Each point is reached from the start by the listed moves, each made 0, 1 or 2 times, or once backwards (-1), plus a little noise. Say if it took an odd or an even number of moves. Then give how often each move was made.

Moves:
(1): [2.8 2.5]
(2): [-1.7  2.1]
Start: [0.3 1.6]
Points:
[5.8 6.2] -> even (2, 0)
[ 2.4 -0.6] -> odd (0, -1)
[-2.7 -0.9] -> odd (-1, 0)
[4.8 2.0] -> even (1, -1)

Moves:
(1): [2.4 0.3 0.2 0.4 0.1]
(2): [-0.6  3.2 -0.5  0.8  0.1]
(3): [-0.1  0.8  4.0 -0.1  1.2]
(4): [-0.2 -0.9 -0.2  3.1 -0.2]
Start: [ 0.9 -1.8  0.8  1.0 -0.4]
Points:
[ 5.8 -5.4  5.2  7.1  0.4] -> even (2, -1, 1, 2)
[-2.6  0.8  7.5  7.4  1.6] -> even (-1, 1, 2, 2)
[-0.6  3.7  3.3  8.7  0.6] -> odd (0, 2, 1, 2)
[-1.6 -1.3  4.5  0.6  0.7] -> even (-1, 0, 1, 0)

Moves:
(1): [ 4.5 -2.0 -0.8 -1.0 -1.0 -0.1  0.3 -1.0  0.7]
(2): [ 0.9  5.9 -0.5  1.8 -0.5 -0.4  0.4  1.1  0.2]
(3): [ 1.5  0.0  4.4  1.4  1.2 -0.6  0.8  0.4 -0.1]
(4): [ 0.0 -1.2 -0.9  3.8  0.5  0.4  0.2 -1.1  0.1]
(5): [ 0.3  0.8 -0.8 -0.3  2.7  0.6 -0.4 -0.7  0.6]
(6): [ 1.1  0.4  1.1  0.6 -0.6  3.0 -1.6 -0.6 -0.1]
(7): [ 0.0 -0.6 -1.1 -0.3  0.2  1.3  3.7  0.7  2.5]
(8): [-0.5 -0.7 -0.9  0.4 -0.3 -0.6 -1.2  2.4  1.0]
Start: [ 2.7 -1.6 -0.1 -1.0 -1.7  1.4  1.8  1.2  0.4]
Points:
[ 6.6  3.6 -8.5 -6.2  0.5  2.8  3.2  3.8  6.0] -> even (1, 1, -1, -1, 2, 0, 1, 1)
[ 0.4  4.8 -5.0 -4.4 -3.9 -3.8 -2.5  5.2 -0.8] -> even (0, 1, -1, -1, 0, -1, -1, 1)
[-2.2 -6.6  3.2 -1.2  1.9 -0.4  7.3  2.9  1.9] -> odd (-1, -1, 1, 0, 0, -1, 1, 0)
[  4.7  -1.1 -12.6   1.2  -0.9   1.0   8.1   5.8   9.3] -> even (1, 1, -1, 1, 1, -1, 2, 2)
[ 1.5  8.5  2.9  3.0  0.0  6.4 -5.6  0.8 -2.2] -> even (-1, 1, 0, 0, 1, 2, -1, 0)

Moves:
(1): [ 4.3 -0.6 -0.9  0.8 -0.2 -0.5 -0.2 -0.4  1.0  0.6  1.3 -0.5  0.4 -0.3]
(2): [ 0.0  2.5 -1.2  0.5  1.7 -0.1  0.3 -0.7 -0.8  0.8 -0.9  0.0  0.8  0.7]
(3): [ 1.2  0.6  4.5 -1.0  1.6 -1.0 -1.1 -1.2 -0.9  0.8  0.1  1.2  0.9 -0.4]
(4): [-0.6  0.1 -0.3  2.8 -0.5  0.7 -0.3 -0.7 -0.6  0.2 -0.3 -0.7  0.3 -0.3]
(5): [-0.3 -1.6  0.3 -0.2  2.1  1.0 -0.5 -0.2  0.8  0.3  0.4 -0.3  0.1  0.0]
(6): [ 0.6  0.6 -0.3 -0.7 -1.1  2.1  0.5  0.5  0.0 -0.7  0.0  0.0  0.6 -0.4]
(7): [ 0.3 -0.4  1.7  0.1  0.4 -0.6  3.5 -0.1  0.4 -0.5  1.1 -0.1  0.1  0.6]
(8): [ 0.1  0.3  0.7  0.6  0.5  0.1 -0.6  2.2 -0.3 -0.1  0.5 -0.3  0.7  0.0]
(9): [-0.6  0.3  0.4  0.9 -0.5 -0.4 -0.6 -0.2  3.3 -0.4 -0.7  2.0  1.3 -0.2]
(10): [ 0.1 -1.0  0.0 -0.2 -0.9  1.0  1.0  0.5  0.3  2.9  0.1 -0.1 -0.9  0.6]
(11): [-0.8  0.3 -0.1 -0.2 -0.4  0.2  0.2  0.0  0.4  0.9  2.5 -0.9  0.2 -0.9]
Start: [ 1.4 -0.9  0.2  0.4  0.8  1.4  1.2  1.9 -0.6  1.2  1.1 -1.2  1.1  0.0]
Points:
[ 8.2  4.8 -5.8 10.9  1.9  3.3  3.4  3.9  2.6 -1.2  2.4 -3.2  7.7 -0.2] -> odd (2, 2, -1, 2, 0, 1, 1, 2, 1, -1, 0)
[ 5.3  3.0 -8.8 12.5  4.4  0.4 -5.0  0.1  5.7  1.1 -0.5 -1.3  7.0 -0.8] -> even (2, 2, -1, 2, 1, -1, -1, 1, 2, -1, 0)
[ 9.8 -0.7 -2.7  1.3  0.9 -1.9 10.1  6.9 -1.2  5.7  9.0 -6.2  0.4  2.2] -> even (2, 1, -1, -1, -1, -1, 2, 2, -1, 1, 1)
[-1.4  2.5  3.1 -0.6  5.2  0.1  2.9 -2.4 -3.5  8.7 -4.9  1.7  0.1  3.6] -> odd (-1, 2, 1, 0, 0, -1, 0, -1, 0, 2, -1)
[11.7 -0.6  5.1 -3.6  3.2  4.2  9.1  1.0  3.0  6.3 11.1 -2.7  4.4 -0.6] -> odd (2, 1, 1, -1, 1, 2, 2, 0, 0, 1, 2)
[ 2.6 -1.8 -5.8  9.6  5.9  5.4  1.4  4.3  0.1  9.8  1.7 -5.7  2.1  2.4] -> odd (1, 2, -1, 2, 2, -1, 0, 2, 0, 2, 0)
[-3.7  1.7 -2.4 -2.1  5.3  1.9 10.7  0.1  0.8  1.4  2.9 -2.2  0.7  2.7] -> even (-1, 2, -1, -1, 1, 0, 2, -1, 0, 0, 1)

Moves:
(1): [ 1.5  0.0 -0.2 -1.2  0.9  0.5  0.6 -2.6  0.0  1.9  0.0  2.4  1.3  1.3]
(2): [-0.4 -0.9 -0.4 -1.5  1.3  0.8  0.6  1.6  1.1 -0.4 -1.1 -1.4 -1.8 -1.6]
(3): [-2.0  0.5 -1.0  0.5  0.8  0.1 -1.2 -1.3 -0.9 -0.3 -0.6 -0.7 -0.1  0.3]
(4): [ 1.3  2.9  0.8  0.5  1.0  0.0  0.7  1.5 -0.2 -0.6 -0.1 -1.1  0.0  1.0]
(5): [-1.0  2.0 -0.6 -0.3  1.6 -0.7  1.2 -0.4 -1.1  0.3  0.3 -1.3 -0.8 -1.4]
(6): [ 0.2 -0.9  0.2 -0.3  0.7  0.9  0.4  1.7  1.4  1.8  0.5 -0.5 -0.6  0.1]
(7): [-1.4 -1.7  1.0  0.7  2.3 -0.4  0.0  0.3 -1.2  0.1 -2.2 -0.6 -1.7 -0.4]
(8): [-2.2  0.8 -0.7  0.9  1.0 -0.3  0.0 -1.7  1.7  0.8  0.6 -0.6  1.7 -1.0]
(9): [-0.6 -0.5  1.7 -1.6  0.0 -1.6 -0.7 -0.8  3.0  1.2  2.4  0.2  0.5 -1.2]
(10): [ 1.5  1.5  0.6 -1.4 -0.3 -1.2  0.7  1.9  1.1  1.5 -0.6 -2.4  0.8 -0.4]
(11): [-1.4  0.1  2.5 -0.4 -2.2  0.6  0.7  0.1  1.3  0.2  0.6 -0.7 -1.5 -0.7]
(12): [-0.8  0.9 -2.7  0.2  0.9 -1.4 -1.0  2.0  0.8  0.5 -0.5  0.4  1.8  1.7]
(13): [-0.9  0.2  0.7  0.8  0.7 -0.5 -1.3  0.0  0.2  0.6 -0.5  0.0 -0.7 -2.1]
(14): [-1.0  0.9 -0.9  1.3  0.0 -0.7 -0.5  0.3  1.6 -0.4 -0.1 -0.3 -0.6  1.1]
Start: [-0.7 -0.5 -0.2  0.3  0.6 -1.5  0.3 -0.5  1.3  0.6  0.0  0.3  0.4  0.5]
Points:
[-4.2  3.4  5.3 -3.7 -0.7 -6.7 -0.7 -8.8  7.1  7.1  6.0  5.1  3.7 -1.0] -> odd (2, -1, 0, 0, 1, -1, 0, 0, 2, 0, 2, 1, 1, 0)
[-1.7 -0.6 -3.3  3.4  4.3 -2.8 -0.1  5.6 -2.9  1.6 -7.0 -2.7 -1.4  8.5] -> odd (0, -1, 1, 0, 0, 1, 2, -1, -1, 1, 0, 1, -1, 1)
[-10.2   2.3  -2.4   2.6   5.8  -5.6  -1.2   5.7   6.0  -0.8  -6.3  -8.3
   2.1   1.7] -> odd (-1, 1, 1, 1, -1, -1, 2, 2, 0, 1, 1, 2, -1, 0)
[ 0.8  0.7 -1.2 -3.0  9.5 -1.3  0.2  1.4  2.8  6.4 -5.5 -5.3  3.4  0.7] -> odd (1, 1, 2, 1, -1, 1, 1, 1, 0, 2, -1, 0, 0, -1)
[-7.6  5.3  3.4  1.1  6.4 -2.7 -2.9 -5.8 17.0  9.8  5.2 -0.3  3.3  2.5] -> odd (2, 0, 2, 2, -1, 2, 0, 2, 2, 0, 1, 0, 1, 2)
[-5.0 -2.7 -6.4 -2.9 15.6 -0.9  1.2 -2.7  3.3 10.3 -5.5 -2.2  5.0  2.6] -> even (2, 1, 2, 0, 0, 2, 2, 2, 0, 1, -1, 1, -1, -1)
[-1.8  5.8 -0.4 -3.5  2.7 -2.9  4.0  7.8 10.3 -0.3  1.5 -1.0 -4.5  5.3] -> odd (1, 2, -1, 2, 1, 0, 0, -1, 1, -1, 2, 2, -1, 2)
[ 0.6  8.3  6.3 -2.7 -1.3  1.6  1.4  1.5  3.6  0.7 -5.3 -7.9 -4.1 -4.2] -> even (1, 2, 2, 2, -1, -1, -1, 0, -1, 2, 2, -1, 2, 0)
